Each point is reached from the start by the listed moves, each made once or not at all, plus a little noise. Say if it took an odd or an even number of moves. Then give how often each move was made.

Moves:
(1): [61 14 -3]
(2): [-4 31 60]
(3): [ 12 -32  23]
Start: [ 6  6 26]
Points:
[ 2 36 85] -> odd (0, 1, 0)
[68 20 24] -> odd (1, 0, 0)
[ 7  7 27] -> even (0, 0, 0)

Moves:
(1): [ 41  16  40 -11 -24  12 -26 -27 -31]
(2): [ -2  67  -8   8  -7  11 -19  -1  -1]
(3): [-18  29  49  28  -4  -2  -7  24   5]
(4): [ 38 -11  -2  25 -22  23   1   2  11]
(5): [-1 18 10 16 43 13 51  7 -8]
(6): [ -5 -17   4  -2   3  50 -16  21 -20]
(7): [ 13   9  -6 -20 -35 -15  28   4   0]
(8): [ 40  10 -12  15   2 -34   2  60 -17]
Start: [-13  18   5   7  21  -2   0 -33   0]
Points:
[ 56 118  25  62 -44 -23   7  59  -1] -> odd (0, 1, 1, 1, 0, 0, 1, 1)
[ 28  25  -8  19  26 -35   4  31 -21] -> odd (0, 0, 0, 0, 0, 0, 0, 1)
[ 71 101  39  23 -20  92  22 -27 -51] -> even (1, 1, 0, 1, 1, 1, 1, 0)
[ 37  55  -2  19  31 -38  81  34 -29] -> odd (0, 0, 0, 0, 1, 0, 1, 1)
[ 53 110  83  36 -63  77 -35 -12 -39] -> even (1, 1, 1, 1, 0, 1, 1, 0)

Moves:
(1): [ 33  -7  -8  15 -12   7   1  -7  15 -31  -9]
(2): [  0  37 -24   3  26   3  -3   3   1  -9  12]
(3): [-13  16  50  19  33  -4   8  -1   6 -10 -14]
(4): [-13  -3  -1  46 -10  17   3   3   2  12  16]
(5): [ -2 -26 -13 -11  40  37  27   0   0   6  -8]
(6): [  3   4  11  -8   3  53  -5  24 -28 -12  -8]
(7): [ 11  -3  13   2 -14  12  63  20  14  -2  14]
(8): [  7  -8  -6  11   7 -12 -12  48   6   6 -10]
(9): [-37  -7   3 -14  -8  35 -20   8  57 -20  24]
(10): [39 12 22 -1 35 26 -7  4 18 47 16]
(11): [  7 -21  14   1  24  -8  -1  -4 -14 -13  35]
Start: [ 23 -12 -30   1  22  25 -52   5   9 -20  27]
Points:
[ 25 -60  29  15  81 101  27  22  84 -92  69] -> even (1, 0, 1, 0, 1, 0, 1, 0, 1, 0, 1)
[ 22 -61 -54   4  53  86 -57  55  88 -62  24] -> even (1, 0, 0, 0, 1, 0, 0, 1, 1, 0, 0)
[  4   2  27  58  52  90 -48  25 -11 -20  22] -> odd (0, 0, 1, 1, 0, 1, 0, 0, 0, 0, 0)
[ 81   5 -25  12 121  29 -76  55  19  10  74] -> even (0, 1, 0, 0, 0, 0, 0, 1, 0, 1, 1)
[ 44   1 -34   5  78  65 -70  79 -29 -45  55] -> even (0, 1, 0, 0, 0, 1, 0, 1, 0, 0, 1)

Moves:
(1): [ 18  -6  18 -10   4  -9  -1   8   1  11 -15   6   0 -13   6   6  -5  -7
 -25]
(2): [  0   8 -10  -4  -4  -9  19 -15   4  -4  -5 -10  -9 -17   7  -8  -8   4
   9]
(3): [  7  14  17  -6  -1 -17 -12   3 -11   3   3  -2   0   1 -15   7 -15   1
  25]
(4): [  8   1 -10   9   9  -1  -4  -5  12  14  -7  -1 -10  13   6   1  -5   7
   5]
(5): [ -4  11  -5  -4  24  -3  -5   2  13   8   5  -1 -13  -5  12   8   1   6
   3]
(6): [  2  11  -8   3   3  16  -5   6  -8   5 -11  -4   4  -4  14  -9   0  -3
  10]
(7): [ -5 -14  12  -5  -3  15   5  11  12   0  -1  -6  -7   6   5   6  -5   7
   0]
(8): [  4  17  -6   0   1  -3   8   8  11  -9 -20  14  -4  18  -6  -1   4  14
  -9]
(9): [ 14  16 -16 -21 -11   1 -12  15  11  22  -2   0   6   0 -27 -12 -24  -6
   0]
(10): [  1  10   3   1 -17  -7  -3   8   8  28   5 -15  -4  -5 -12  -8  10   3
 -25]
(11): [  9   6  10  -1  -2   3   7   9 -13  -3  14  -1   2  11  -2 -10   3   4
  -9]
(12): [ -1  11  20   4  -5   9   4 -13  24  21  -3  26   6  -8  -5   0   1 -20
   4]
(13): [-25 -15 -17  13  17   4   9   3 -10   8  -4  -1  19   3 -10  11 -15   5
 -14]
(14): [ -7  -5   1  -9   6  -5   7   1   8  16  -3  -2   0  13   9   0   7 -10
   7]
(15): [ -5  -1   5  10 -13  -8 -18   2  10   4  19   8  14   5  18 -11 -12   0
  15]
(16): [-17   2  -8   1 -15  -8   5  -9  -2   2   4  -6 -13  -4  -2   6 -19 -17
 -16]
(17): [  1   3  20  -3   1   6  -2 -16  21 -16  -9  -2  15   6  -2   2   0  -8
  -2]
(18): [ -4   2  -3  -8  -5  -2  -8 -12  -7   4   7   4  10  13   0  25  -8   5
   6]
Start: [-24 -15   3  -2  -3   4 -16  11  16   2 -26   8   3  12  10   6  -7 -22
 -16]
Points:
[ -4  -6  50 -10 -17  19 -10  17  43  -2 -36  -2  23   6  56 -20 -33 -28
 -20] -> odd (1, 1, 0, 0, 0, 1, 1, 0, 0, 0, 1, 0, 0, 0, 1, 0, 1, 0)
[-50  18 -15  -1   0 -26  -1 -33  32   1 -57   4  12  43 -12  52 -73 -14
 -13] -> even (0, 1, 1, 1, 0, 0, 0, 1, 0, 0, 0, 0, 1, 0, 0, 1, 1, 1)
[-27  31 -10  -1  15 -28 -25  10  35  19 -38  13 -36  32   5  26 -43  -9
 -12] -> odd (0, 0, 1, 1, 1, 0, 0, 1, 0, 0, 0, 0, 0, 0, 0, 1, 0, 0)
[-34   2  15 -20 -46 -14 -36  20  36  61 -10   3  52  25 -20  14 -77 -41
 -89] -> odd (1, 0, 0, 0, 0, 0, 0, 0, 1, 1, 1, 0, 1, 0, 1, 1, 1, 1)
[-10  -2  41 -21 -18   2 -19  38  -3  20 -29  -6 -10   9  16  12 -44 -40
 -35] -> even (1, 0, 1, 0, 0, 1, 1, 0, 0, 0, 1, 0, 0, 0, 0, 1, 0, 0)
[-28  -9  44  -9   2  -3 -17  20  81  75 -14  30 -18  29  58   9 -40 -51
 -32] -> odd (1, 0, 0, 1, 1, 0, 1, 0, 0, 0, 1, 1, 0, 1, 1, 1, 0, 0)
[-17  37  35 -36 -10  11  -7  16 115  41 -30  37  14  41  20 -21 -38 -30
   0] -> even (0, 1, 0, 0, 1, 0, 1, 1, 1, 0, 1, 1, 0, 1, 1, 0, 1, 0)
[-43  30 -19 -10  -1  -6  -9  28  47  51 -44  -5 -28  24  25   2  -5 -28
 -46] -> even (0, 0, 0, 0, 1, 1, 0, 1, 0, 1, 0, 0, 0, 1, 0, 1, 0, 0)
[ -3   2  65 -29 -16   3   8 -14  84  73 -43   8   9  30  21  20 -15 -40
 -40] -> even (1, 1, 0, 1, 0, 0, 1, 0, 0, 1, 1, 1, 0, 1, 0, 0, 1, 1)
[-19  16  16 -12   4  -1 -18  60 103 121 -40  38  13  50   4  -5 -49 -18
 -64] -> even (1, 0, 0, 1, 1, 0, 1, 1, 1, 1, 1, 1, 1, 1, 1, 0, 0, 0)
